Each row is a point. Each copy is the shape, with its points in the same order, stretched, turned, moved and blurred by noise. Say if it was mirrored as well.
In the rows, 128 means zero.

Shape (5 x 2):
[[143 121]
 [ 79  87]
 [155 153]
 [146 144]
 [152  93]]
Copy 1 (5 x 2):
[[129 139]
 [ 53  69]
 [170 142]
 [155 134]
 [103 166]]
Copy 1 is: mirrored
Copy 2 (5 x 2):
[[121 134]
 [107  79]
 [115 159]
 [116 151]
 [147 116]]
Copy 2 is: only turned
Copy 3, 5 rows:
[[124 120]
 [ 87 188]
 [157 103]
 [147 114]
 [ 97 113]]
Copy 3 is: only turned

Shape:
[[115 150  83 129]
 [150 103  62 136]
 [170 114 138 142]
 [135 151 138 133]
 [125 153 125 153]
 [ 95 114  65 139]
 [168 106 121 110]
 [146 157 137 139]]
Copy 1, 8 rows:
[[102 109 106  91]
 [ 96  68 164  88]
 [138 151 169 108]
 [131 163 119 110]
 [ 97 158 106 111]
 [ 55  67 117 119]
 [168 116 177 102]
 [135 172 120  98]]
Copy 1 is: mirrored
Copy 2:
[[111 179 119 151]
 [181 177 100 172]
 [188  95 154 138]
 [127 118 155 128]
 [122 142 165 119]
 [136 213  87 135]
 [191 103 116 163]
 [125 112 169 136]]
Copy 2 is: mirrored
Copy 3:
[[153 153 111 160]
 [ 96 144  98 179]
 [ 92 128 116  96]
 [143 140 122 100]
 [137 165 128 114]
 [123 157 130 198]
 [103 101 104 117]
 [140 147 116  93]]
Copy 3 is: mirrored

Shape (11 x 6):
[[116 109 116  89 130 139]
 [129 104 147 177 159 131]
 [119 110 131 118 157 139]
 [173 125 124 176 110 141]
 [121 177 100 122  98 107]
 [120 171 139 172 133 176]
 [120 123  72 140  88 102]
 [127 118 132 133 121 104]
 [167  96 130  89 132 177]
 [179 137 129  88 132  96]
 [180 101 161 143 111  95]]
Copy 1:
[[106  97 142 136 123 131]
 [194 120 112 161 176 166]
 [135  90 140 150 159 146]
 [194 177  71 154 118 106]
 [136 199 136  88 113  97]
 [190 139 104  86 161  96]
 [121 218  98 113 100 137]
 [159 144 136 145 128 144]
 [126  66 108 176 106  91]
 [141 138 151 180 111  92]
 [204 142 119 196 106 130]]
Copy 1 is: only turned
Copy 2 (11 x 6):
[[126 100  78 126 134 116]
 [ 89  86 143  93 136 174]
 [113  93  83 102 135 144]
 [120  98 210 112 125  95]
 [146 137 148 141 105 112]
 [156 125 153  92 160 114]
 [122  96 192 175 103 135]
 [ 96 109 131 120 115 142]
 [138  87  88  98 146  53]
 [118 115  95  99  86  84]
 [ 73 109 159 100 102 105]]
Copy 2 is: mirrored
Copy 3:
[[109 101 181 101 118 134]
 [170 168  95 110 150 129]
 [131 140 147  92 127 130]
 [146 142 123 170 161 109]
 [113  91 143 144 111  70]
 [164 189 126 186  86  92]
 [154  67 147 119 140 109]
 [125 106 117 113 147 125]
 [ 97 122 203 135 134 143]
 [ 54  88 159 105 161  85]
 [108 107  99 140 182 132]]
Copy 3 is: only turned
Copy 4, 11 rows:
[[138 148 117 148 110 106]
 [144 112 154 134 172 136]
 [134 129 128 148 141 108]
 [172 125 169  91 116 134]
 [113 132 107  89  91 135]
 [114 130 150  87 172 102]
 [164 145  98  96  96 156]
 [132 131 132 134 121 147]
 [169 146 160 145  94  75]
 [139 106 143 128  46 121]
 [155 119 175 137  99 157]]
Copy 4 is: mirrored

Shape:
[[ 95 132 108 149 108  56 120 147  99]
 [106 176 140 103 141 152 120 119 114]
 [116 109 158 131 181 116 145 129 183]
 [133 116  91 165  64 120 125 134 141]
 [133 136 121 133  60 113 147 163 125]
 [149 139 130 152 108  87 127 139 129]
 [121 149 141 124 190 146 163 135 108]
 [118 132 149 132 156 167 133  98 116]
 [157 119  65 123 149  99 143  94  98]
 [120 160 120 157 200 165 160 106 170]
 [103 114 113 168  65 136 146 149 128]
 [151 125  87 142 175 165 108 132 116]
 [ 97 143 121  85 146 125 127 142 121]]
Copy 1:
[[ 72 227 173 125 178 115 175 119 177]
 [145 150 120 148 138 106  61 119 120]
 [105  67  94 168 160 131 143 174 176]
 [114 179 174 100 163 158 136 159  99]
 [ 78 193 192 124 129 156 127 138 103]
 [105 178 156 113 148 146 142 134 173]
 [123  83 137 138 149 123  83  86 158]
 [156  85 113 130 129 100  80 131 133]
 [156 148 143 103 161 161 176  64 145]
 [175  45 113 158 185 154  66 153 160]
 [ 83 159 199 116 153 135 121 168  91]
 [136  84 106  88 182 161  86  87 107]
 [ 98 150 125 165 156 118 116 115 115]]
Copy 1 is: only turned
Copy 2 (13 x 9):
[[119 149 159  87  82 118 105 134  94]
 [146 153 155 152 153 143 163  89 162]
 [115 131 141 159 157 116  71 154 140]
 [166 109 134 100 109  91 120 164  82]
 [168  99 116  94  89 123  99 134 118]
 [151 125 143 109 109  92 105 145 126]
 [128 166 119 169 112 131 105 110 152]
 [122 136 144 170 142 107 148 112 139]
 [144 189 138 119  61 128 143 182 119]
 [156 165 124 195 171 109 111 133 137]
 [160  93 119 131 101 100  98 136  80]
 [139 179  98 131 139  93 174 145 130]
 [111 159 142 125 123 162 136 113 147]]
Copy 2 is: mirrored

Shape:
[[ 69  61 105 129 188 160 134 119 137  76 159 128]
 [ 92 110 138 107 109 160 136 132 146 146 156 111]
 [156 126 156 100 136  70  48 164 134 131 143 152]
 [161  86 113 109 109 138 158  98 146 111  99 130]
 [ 80 112  98 106 153 116 120 123 150 151 124 138]
 [145 138 112 102 125 158 151 112 146 124 103 125]
 [117 135 131 151 117 146 148 122 141 137  95 114]
 [137 136 172 142 123 115 141 184 135 142 102 124]
 [130 132 145  90 148 146 138 106 146 126 103 116]
 [161 121  99 105 115 158 132 131 148 151  93 103]
 [164  94 120  96 178 123 127 107  58 148 121 162]
 [100  97 107  95 117 148 146 122  60 144  90 112]
 [135 119 110 155 123 162  91 122 120 141  92 160]
 [157 118 104 136 119 129  77 112  50 144 161 116]
 [148 124 120 148 127 152 129 143 129 112  99 160]
 [156 135 117 121 114 151 151 128  97 109 134 128]]
Copy 1 (16 x 12):
[[109  43 207 125  45 165 144 144  80  96 150 113]
 [168 100 124 107  90 110 140 153 123  97 111 158]
 [159 147  97 124 186 133 140  83 115 133 167 169]
 [ 92 120 120 101 105 117 148 144 115 174 161  98]
 [136  72 127 117 125 113 138 133 162 107 145 105]
 [101 118 124 123 133 144 144 169 154 150 122  97]
 [127 132 103 114 119 109 121 138 137 115 134 116]
 [144 158 105 133 133  98 103 151 117 144 171 143]
 [ 99 112 109 111 148 132 138 160 130 133 146 109]
 [116 139 126  95 132 109 153 159 178 160 128 102]
 [112  94 171 185 188 106 162  96  65 168 167  42]
 [160  96 155 154 123  64 198 143 116 123 147  53]
 [148 125 113 124 134 161 123 102 120 112 141  73]
 [169 154 157 165 177 107 180  70 108 100  98  92]
 [116 137 121 144 114 171 120 129 119 140 156  96]
 [120 148 144 167 130 144 156 149 119 144 111 112]]
Copy 1 is: mirrored
Copy 2, 16 rows:
[[106 226 100 121  87 172  59 105 105 137 128 219]
 [102 136 107 146  93 111 152  95 104 166 137 166]
 [108  31 157 106  94 119  79 122 128 101 104  46]
 [173 127 123 141 184  94 126 109 157 145 111 186]
 [121 154 112  80 127 101  92  57 107 126 171 157]
 [151 149 127 151 158  97 158  60 141 127 113 169]
 [138 176 126 125 170 107 146 105 129 146 136 131]
 [125 103 200 135 131 135 130 133 125 148 130  96]
 [138 123 118 159 162 138 131  59 116 138 116 162]
 [115 133 150 114 186  83 163  63 144 136 102 155]
 [153  79 139  36 154 184 138 104 112  97 107 169]
 [130 128 110  58 157 182 159  81 171 132 159 178]
 [158 171 108  48 155  95 139  94 149 154  85  94]
 [ 81 115  96  43 124 146 184 147 136  70 103 101]
 [170 165 148 105 134 105 133 109 154 140  90 121]
 [139 142 135 139 117 131 181 117 153  99 110 157]]
Copy 2 is: mirrored
Copy 3, 16 rows:
[[111 100 164 158 145  53  12 133 148 119 151 107]
 [ 92  97 133 159 147  95 106 179 122 138  79 149]
 [ 97 198  33 168 169 117 102 150 178 164 150 143]
 [113  74  91  86 176 125 123 120 126 105 138 143]
 [ 90 112 170 152 186  86 109 154 189 137 140 119]
 [123  74 111 102 132 114 147 133 146 139 121 151]
 [134 120 158 106 144 126 140 136 116 120 112 144]
 [119 174 108 124 149 149 135 176  82 162 148 147]
 [140  77 121 108 155 113 119 135 149 169 127 166]
 [110 104 105  87 140  86 166 157 151 133 134 164]
 [194  90  87 164 179  82 137 154 141 133 209 129]
 [131  75 148 137 153 108 140 181 112  73 165 181]
 [137 132 112 147 146  71 163  99 142  89 160 141]
 [176 142  79 162 106  90 128 162 151  76 118 139]
 [126 131  93 131 128 106 144 110 116 110 161 131]
 [145  96  84 129  92 130 128 154 113 105 119 139]]
Copy 3 is: only turned

Shape (17 x 12):
[[156 132 129 100 143 167 140 105 185 151  87 154]
 [155  90 174  99 107 109 153 146 140 172  84 122]
 [148 160  92 154 148  92 101 117 106 166  91 145]
 [ 95 142 174 137 177 122 147 112 124 111 143  98]
 [101 111  94 145 188 106 131  89 150 146 147 138]
 [105 105 169 158 128 120 112 136 172 151  94 145]
 [150 128 175  91 131 131  97  91 137 166 107 105]
 [123  96 139 135 123 109 165  93 101 128 122 145]
 [103 147 130 169 110 166 145 118 161 158 106 152]
 [165 119 127 167 130 112 126 161 103  92 141 103]
 [146 164 103 158 153 123 149 166 103 111 134 159]
 [ 78 108  94 122 185 124 171 124 154  97 118  85]
 [100 170 118  98 174 168 143  79 145  94 139  73]
 [122 101 141 113 109  97 117  87 179 102 120 111]
 [120 118 128 108 132 132 104 164 116 139 142 122]
 [120 109 181 134 130 146 152  79 161 164 111  96]
 [157  97 150 125 168 167 108  97 138 108  74 163]]
Copy 1:
[[123 132 110 208 157 209 149 126 114  96 161  97]
 [124 145 132 143 151 158 176 172  94 145 188  94]
 [100 123 157 199  81 117 151  99 129 132 148 139]
 [ 79 119 125 104 175 107  99  99 104 189 128 169]
 [ 79 117 117 164 148  87 117  91 138 101 167 173]
 [ 78 127  99 144 164  93 143 143  79 128 138 112]
 [ 83 112 126 161 144 182 161 144  90 135 133 163]
 [125 142 168 117 145 115 130 128 124 126 154 142]
 [108 100 118 174 131 134 100 145  96 127 140  84]
 [159 115 142  86 112  60 142  92 128 171 127 136]
 [145 144 150 134  91 111 117  71 137 167 142 106]
 [ 95  99 107 141 193  88 124 102 173 143 186 112]
 [ 95  76 111 148 169 165  99  97 158 153 126 151]
 [122 124  99 132 176  99 144 144 147 117 112 151]
 [ 97 116 116 116 103 112 150 111 129 138 151 111]
 [ 98 101 119 151 186 151 120 161  73 138 154 148]
 [100 124 142 156 170 166 169  87  95  93 125 118]]
Copy 1 is: only turned
Copy 2 (17 x 12):
[[136 101  97 136 172 109 211 104 138 123 121  87]
 [133 119  79 134 100 124 187 162 166 130  47 136]
 [ 60 135 111 174 206 104 133 121 117 166 106 149]
 [171  70 123 109 100 142 104 142 101 134 171 125]
 [ 72  54 125  93 137 105 151 108 112 176 175  98]
 [147 114  81 131 134 120 197 180 106 177 116 115]
 [126  83 132 164 124 119 188 143 105  87 102 140]
 [118  72 120  79  85  99 119 107 121 153  80 141]
 [153 135  99 123 150 138 189 116  95 186 122 108]
 [138 138 120 158 132  99  89 147 140 137 162 190]
 [119 170 118 141 159 108  80 116 132 156 158 121]
 [130  62  67  59 139 133 114 109 167 151 190 119]
 [163  61 134  99 154 151 119  79 118  92 211 131]
 [134  70 146  86 150 109 175 155 137 146 133 157]
 [106 153 110 128 114 112 134 145 115  96 144 123]
 [167  44 107 126  90 146 198 132 111 146 106 136]
 [148  67  78 146 150  57 162 108 110 100 130 113]]
Copy 2 is: mirrored

Shape, 16 rows:
[[131 197 152 140 130 128 147 128 133 168 108 147]
 [148 154 151 141  98 135 131 107 143 156 113 122]
 [ 82 119 154 133 142 133 117 116 164 120 113 172]
 [150 113 121 114 185 127  72 117 134 180 121 138]
 [134 120 134 117 122 145 146 220 178 123 170 120]
 [110 132 156 127 171 128 138 105 170 120 190 125]
 [126 132 133  40 106 145 151 132 139 121 154 120]
 [147 113 169 142 120  49 114 113 137 117 109 126]
 [146 128 123 129  95  71 135 148 140 149 115 113]
 [119 160 152 135  99 136 149 115 138 112 133 197]
 [142 183 115 117 113 143 142 138 148 120 100 150]
 [126 123 116 124 113 116 123 131 131 143 124 137]
 [ 99 120 132 123 134 133  91 114 131 140 110 109]
 [110 128 139 129 123 145 115 167 128 119 141 108]
 [ 92 161 118 108 140 136 100 164 139 125 118 115]
 [131 147 127 141 137 110 157 172 129 126  96 116]]
Copy 1:
[[142  80 127 134  99 116  85 165 172 105 121 139]
 [104  86 100 137  94 114 118 145 148 134 101 102]
 [163 134 163 100 111 102 119 112 103 109  66  91]
 [ 86 126 138 199 134  78 123 132  66 107 103 181]
 [120 249  97 101 151 148  88  85 153 154  85 165]
 [143 207 132  73 134  67 149 149 152 128 109 132]
 [112 179 143 139 107 174 153 124 211 141 100 127]
 [148  86 146 101 126 113 185 145  90 165  46 169]
 [127 103 119 120 104 144 162 118 116 143  83 182]
 [148 124 167  90  79 164  98 164 137 137  91  76]
 [170 122 120 165  84 168  98 135 156 131 126 106]
 [113 115 131 136 105 143 134 126 112 124 101 138]
 [116 107 122 146 137 102 151 113 110  89 114 123]
 [116 169 112 114 157 141 117 109 140 116 123 137]
 [154 153 123 150 151 162 121 115 139  76 131 148]
 [157 112 130 129 134 133 113 106 140 143 124 164]]
Copy 1 is: only turned
Copy 2 (16 x 12):
[[134 141 101 140 103 116 155 134 136  60 110 107]
 [133 130  76 120 120 127 132 137 140  77 100 136]
 [ 93 151 103 159  68 138 149  84 153 146 150 143]
 [125 101 101 155 127 131 175 167  58 149 152 121]
 [145 172 206 140 210 239 120  67 145 125  89 122]
 [139 195 143 121 123 141 196  95 143 128 118 152]
 [131 141 180 150 178 150 126 102 121 123 157 169]
 [ 92  99  96 110  76 135 115 147 130 115  72 153]
 [112 127 130 110 132 168 115 158 126  92 101 131]
 [103 146 103 116  70 121 137  56 161  89 125 126]
 [ 99 107 127 141 137 149 138  92 152  92 133 114]
 [121 133 116 122 124 144 136 134 121 117 141 124]
 [141 122  94 142 113 138 145 154 134 142 150 141]
 [168 136 141 129 155 175 127 115 152 131 111 125]
 [146 120 150 152 137 180 148 119 157 131 152 124]
 [118 128 146 141 158 152 125 141 137 112  97  97]]
Copy 2 is: only turned

Shape, 18 rows:
[[135 120 152 154 175 119 139 124  74 174 136 128]
 [148 118 150 120  96 122 122 131 125  98 118 137]
 [156  88 114 125 112 146 166 113 134 149 110 122]
 [135 119 125  65  96 158 131 101 159 133 124 125]
 [179 104 131  86 103 105 161 132 124 114 158 141]
 [183 134 126 103 102 133 144 131 138 176 154 113]
 [124  91 133 164 165 119 118 133 169 163 149 126]
 [145 168  93 143 101  86  82 156 165  67  67 141]
 [151 144 101 135 143  92  82 121 149  61  95  99]
 [148  99 111 125  94 142 141 126 126 140 128 166]
 [151 148  77 153 128 106  60  74 159  89  96 161]
 [129 165  79 174 135 125  88 135 145  68 134 120]
 [136 112 109 107 103  90 166 118 144 153 135 130]
 [185  99 151 128  87 128 152 103 145 141 143 109]
 [113  93 137 163 129 104  91 122 106 180 168 100]
 [ 95  93  95 183 151 101 130 121 114 151 155 109]
 [155 141  98 130 154 120  42 115 173  77 121 150]
 [133 140 149 131 103 114 159 101 156 132 149 134]]
Copy 1:
[[157 116 148  54 123 115  90 133 142 101 123 174]
 [136 136 114 148 121  96 139 104 152 148 155 119]
 [148  88 129 113 119  90 127 121 143 117  76 137]
 [148 100  90 137 114  87 147 109 102 167 115 114]
 [139 159 101 154  95 120 121  88 150 144 108 108]
 [158 137  82 119 136 145 151 130 151 145  91 129]
 [190 101 149  71 142 136 157  94 132 119 119 147]
 [ 95 132 103 182 119 129 193  91 119 120 209  99]
 [130 103 106 148 120 121 140  85 114 101 185  75]
 [119 128 135 123 112  89 146 106 141 136 105 130]
 [106 130 130 129 146  87 168  90  85  89 177  82]
 [ 99 124 153 148 141 133 142 109 111 121 170  95]
 [130 127 106 134 120 120 131  90 133 137 103 152]
 [172 127 104 138 153 112 137 120 174 134  87 125]
 [155 103 131  43 165 130 109  93 161 134 125 142]
 [126  87 172  65 145 120  92  91 142 109 110 156]
 [138 129 118 125 122 116 181  83  82 111 190  57]
 [158 151 129 156 150 120 133 118 133 152 122 169]]
Copy 1 is: only turned
Copy 2 (18 x 12):
[[181  93  95 119  89  89 169  69 139 118 143 142]
 [136  95 147 128 121 156  82 159 133 137 114 117]
 [138  88 118 126 148 144 102 118 114 149 174 149]
 [118 126 129 126 115 169 105 160  83 154 140 159]
 [119  86 113 139 114 104  66 149  92 163  98 130]
 [149 122  99  94 126 106 111 135 103 180 135 158]
 [104 137 144 120  80 111 161 101 189 166 182 168]
 [105 137 227 132 165 179  82 196 131 146 134  57]
 [106 124 219 146 140 133 132 196 138 113 143  99]
 [135  90 120 124 117 159  81 132 111 169 151 103]
 [ 90 120 231 108  97 160 139 200 119 130 174  79]
 [109 141 168 134 159 138 121 186 163 116 167  55]
 [105  96 106 132 134 124 125 104  94 168 116 151]
 [127  85 121 106 124 111  94 148 133 160 136 172]
 [156  91  98 122  78 104 224 101 182 164 131 152]
 [120  83  96 150 120 106 200  86 175 139 155 121]
 [ 98 160 241 132  73 151 130 221 146 142 176  90]
 [ 93 124 113  92 126 134 109 118 129 134 124 154]]
Copy 2 is: only turned
Copy 3:
[[119 148 100 166 142 132 139 129 205 150  99  84]
 [129 131 124 124  95 110 154 140  93 128 150 108]
 [ 77 156 112 129 126 105 141 160 138 119 158 139]
 [107 120 155  89 116 135 142 140 119 100 196 144]
 [109 114 107  98 130  82 119 119 102 117 172  69]
 [ 87 107 135 123 110 118 144 122 156 135 191  99]
 [105 143  95 120 164 131 124 144 143 191 101 142]
 [116 121 158 118  72 119 118 137  37 157  80 141]
 [113 121 163 102  96 141 163 108  75 141  96 107]
 [103 147  92 123 107 103 122 162 114 120 147 139]
 [101 167 141 100  41 146 151  87  67 142  98 163]
 [125  95 115 110  87 139 176  82  90 151  73 123]
 [ 91 132 119 132 138 125 100 129  99 134 148  91]
 [101 132 120 123 112  96 172 115 115 126 189 119]
 [127 156 101 158 113 184 156 125 155 180 131  81]
 [101 142  67 158 151 161 144 120 128 164  70  97]
 [122 132 152  59  72 143 153 104  71 155 107 152]
 [124 110 106 133 130 103 140  73 115 138 153 116]]
Copy 3 is: only turned
Copy 4 (18 x 12):
[[119 154 134 137 196 144 172 113 114  87 130 173]
 [119 142 154 135 119 127 116 139 114 140 116 106]
 [119 142 108 149 159 133 109 191 141 122  71 136]
 [106 106 110 134 119 136  64 155 146 172  58 139]
 [123 188 143 118 148  90 107 123 124 136  76 140]
 [130 130 103 128 140  98 103 105 170 118  69 141]
 [ 92 115 114  83 128 121 133 133 105  61 119 142]
 [118  90 193 180  57  67 134 160  86 117 132 105]
 [ 86 104 200 161  95  79 194 154  60 110  94 108]
 [119 148 116 131 118 122  87 174 167 143 114 150]
 [ 60  77 197 145  61  92 159 178 143 121 115 150]
 [119  69 168 116  81  58 188 152  97 134 147 121]
 [142 141 144 117 132 116 106 138 124 105  67 161]
 [112 140 134 107 155 126 118 128 155 111  69 100]
 [126 130 132  80 117 157 176  94 130  76 118 147]
 [140 123 139  81 126 130 190 155  99  73 120 163]
 [ 42  93 171 137  62  68 146 146 109 125 122 127]
 [136  99 166  79 144 120 100 113 125 117 108 127]]
Copy 4 is: only turned

Shape, 17 rows:
[[137 131 157  94 108  97 155 145 169 132 126  87]
 [140 134 151 165 116 105 155  87 139 137 173 103]
 [170 137 143 168  71 130  99 124 156  99  80 171]
 [117  90 128 113 127 114  85 128 105 117 143 139]
 [181 130 160 142  95 151  96 134 121  92  92 142]
 [119 128 115 148 144  83 135 103 132 121 122 100]
 [169 127 141 165  89 124  82 174 143 128 109 144]
 [102  99 132 135 102 125 131 122  79 118 145 158]
 [128 112 159 170 147  97 149  66 138 142 128 121]
 [ 89  87 102 105  79 131  92 135 102 114 122 131]
 [102 133 129 156 143 133 143  94 127 116 147 121]
 [113 127 147 157 143 118 140 113 140 100 164 149]
 [ 98  84 157 174 132 105 142  86 147 110 136 111]
 [106  93 110 103  93 121  75 112 114 101 158 130]
 [ 96 116 145 157 140 150 129  91 130 144 150 124]
 [115 176 194 121 108  69 134 132 158 134 125  69]
 [141 168 169 110 129  60 134 110 193 158 128 115]]
Copy 1, 17 rows:
[[125 127 129  95 143 127  45 159  93 134 122  81]
 [ 93 122 121 138 159 145  85  78  85  93 119 144]
 [116 116 220 126 165 157 172 121 121  57 104  79]
 [119 102 122 129  68 136 162  86 109 134 123  99]
 [139  99 158 100 144 161 164 154 117  47 102  99]
 [112 140  90 164 120 102 107  77 107 107 136  98]
 [134 111 201  88 147 124 154 138  96  77 136  94]
 [138 138 146 151  94 161 166  72 107 132 113 153]
 [ 66 130 128 178 135 125 128 100  73  97 119 112]
 [148 133 130 128  86 165 171  60 123 173 137  88]
 [118 128  97 152 142 129 135  76 117 123 102 151]
 [119 109 143 148 136 124 121  88 111 105  73 153]
 [ 97 132 135 168 142 127 134  70  51 131 105 100]
 [120  96 109 123  77 172 154  41 128 148 120  85]
 [ 91 124 117 141 139 133 153  95 100 139 111 147]
 [ 94 167 130  66 151 137  48 120  76  88 116  60]
 [ 51 135 163 112 138 109  51 148 107  89 117  60]]
Copy 1 is: only turned
Copy 2, 17 rows:
[[ 97 148 114 156 123 108 145 166 143 126 123 180]
 [132 104 133 120 137 168 165 175 134 147 103 112]
 [144 142 181 111 155  30 174 153 112  38 145 102]
 [156 106 116  94 123 138 121  78 135 134 155 130]
 [134 140 157 131 173  71 162 120 119  53 184 127]
 [119 113 122 119  87 158 124 146 103 125 119 113]
 [186 134 122 131 123  63 176 140 135  38 163 113]
 [149  76 143 102 169 117  94  94 137 135 118 124]
 [120 117 156  82 119 181 144 162 137 136 118 117]
 [128 105 104  84 157  91  85  80 119 121 119 129]
 [126 127 137 115 129 159 118 116 116 138  95  83]
 [168 121 161 123 122 136 146 108 128 145 102 101]
 [136 121 151  61 124 163 138 122 121 130  88 134]
 [139  99 102  81 145 118 125  78 118 145 125 118]
 [136 140 126  91 141 175 124 108 145 137 102  82]
 [ 59 116 108 158 100 154 189 145 157  95 107 146]
 [ 92 144 131 151  69 135 190 188 166 129 126 126]]
Copy 2 is: mirrored
Copy 3, 17 rows:
[[ 77 164  89 119 118  78 145 164  90 170  95 166]
 [109 205  89 153 104 149 161 131  63 107  89 132]
 [150 167 184 106  80 163 159 177 132 163 150 133]
 [104 117 152 132 124 119 110 153 124 104 128 102]
 [121 161 181 113  72 119 162 182 152 129 117 136]
 [107 139  96 116 103 137 146 104 102 119 131 140]
 [138 194 178  96  94 125 123 183 153 134 152 117]
 [142 110 170 136 122 121 119 123  88  95 127 131]
 [138 162  86 184 112 146 179 134  64 101 116 114]
 [ 93 102 194 124 115 114  91 116 125 142 142 102]
 [120 141 115 163 121 146 152 104 111  94 114 143]
 [128 151 109 163 119 158 142 144 116  99 121 160]
 [118 156 100 213  87 132 152 142  91  97 137 128]
 [ 76 122 176 130 109 149  97 145 115 127 114 107]
 [125 153 133 195 141 151 158 102 121 102 115 111]
 [ 38 187  90  94 119  69 194 151  82 141 114 176]
 [ 88 189  64 105 154 138 189 166  65 175 108 146]]
Copy 3 is: only turned

Shape:
[[145 118 147 109 128 111 119 149 125 112 157 102]
 [ 84 145 134 153 129 165 124 126 167 155  90 148]
 [138 110 133 107 126 117  96 147 148  90 166 130]
 [ 69 147 141 129 136 146 105 168 142 167  95 159]
 [147 143 109 109 152 194  88 101 145 126 127 140]
 [144 166 103 129 151 154  83  75 155 173 145 133]
 [107 172 148 169 139 158  92 135 126 132  82 116]
 [ 88 185  81 134  68  91 130 122  96  97 124 116]
 [134 128 167  93  73 103 143 146 142  99 157  84]
 [127 162 100 116 146 182  99 114 145 150 161 158]
 [100  86 162 117 109 107 150 156 168  82 153  74]
 [163 101 100  91 151 146 100 123 157 147 135 102]
 [ 96 133 107 156  77 103 109 143 122 102 151 108]
 [101 124 147 158 130 151 162 169 133 133  93 138]
 [ 78 135 139 139 123 130 142 167 116 117 150  85]
 [172 138 101 132 110 161  93 131 158 147 164 121]
 [ 83 122 175 178 127 118 149 132 102 128  96 134]
 [124 144 129 138 131  93 150 169 164  93 150 106]]
Copy 1, 18 rows:
[[120 108  98 118 147 108 136 133 143 125 142 115]
 [159 142 127 146  86 150  88  76  90  60  94 112]
 [ 99 121  71  95 123 125 130 132 166 130 117 110]
 [140 105 112 154 112 189  96  55  97  81 101  99]
 [141 171  97 146 118 123 116 109 142 112  66 163]
 [138 161 141 152  97 119 130 150 130 148  48 123]
 [194 132 104 150 130 145 134  84  69  81 105  65]
 [136 163 143 123  75 103 160  82  72 171 172  74]
 [ 81 127 106 118 136  64 121 119 138 121 156  99]
 [118 170 114 155 103 135 102 121 115 149  67 158]
 [107  86  81 103 112  79 114 107 136  70 163 120]
 [130 130  99 159 127  92 132 131 195 108  92 147]
 [156 113  97 121 100 118 125 109 108 147 152  67]
 [177 120 122 140 122 142 101  77  92  53 167 122]
 [152  86  95 144 117 123 122  81  61 109 163 116]
 [133 158  88 168 125 104 102 162 161 143  97 112]
 [201  85 161  85 133 144 120  78  72  81 160  89]
 [113 136  95 129  94 116 139 143  97  89 167 101]]
Copy 1 is: only turned
Copy 2:
[[129 112 158 158  81  98 116 147 129 112 143  89]
 [151 162  91 138 141 185 137 115 143 147 131 137]
 [141 125 153 150  71  79  84 156 114 131 144 115]
 [152 161  85 149 122 185 146 155 167 116 119 131]
 [204 165  89 126 130 118 118  99 135 106 120 116]
 [193 187 130 112 121 145 137  96 128  88 121 117]
 [134 168  78 141 145 168 192 127 123 125 116  99]
 [110  93 142  99 149 163 106 187  49  70 129 149]
 [134  65 178 165  72 120 100 152  87 132 171 112]
 [192 167 123 138 135 123 112 113 133  85 118 148]
 [104  88 183 176  81  96  69 174 106 184 188  89]
 [177 165 111 133  85 107  80 118 154 103 142  62]
 [ 99 133 143 138 110 108  82 181  62 107 169 135]
 [105 120  91 164 134 159 130 124 162 141 127 119]
 [104 120 152 176 132 121 117 184 116 117 158 103]
 [164 179 114 156  90  95  82 101 101  89 146 118]
 [ 86 108 120 136 137 161 180 135 156 146 147 128]
 [ 86 106 178 161 102 120  92 161 100 146 114  95]]
Copy 2 is: only turned
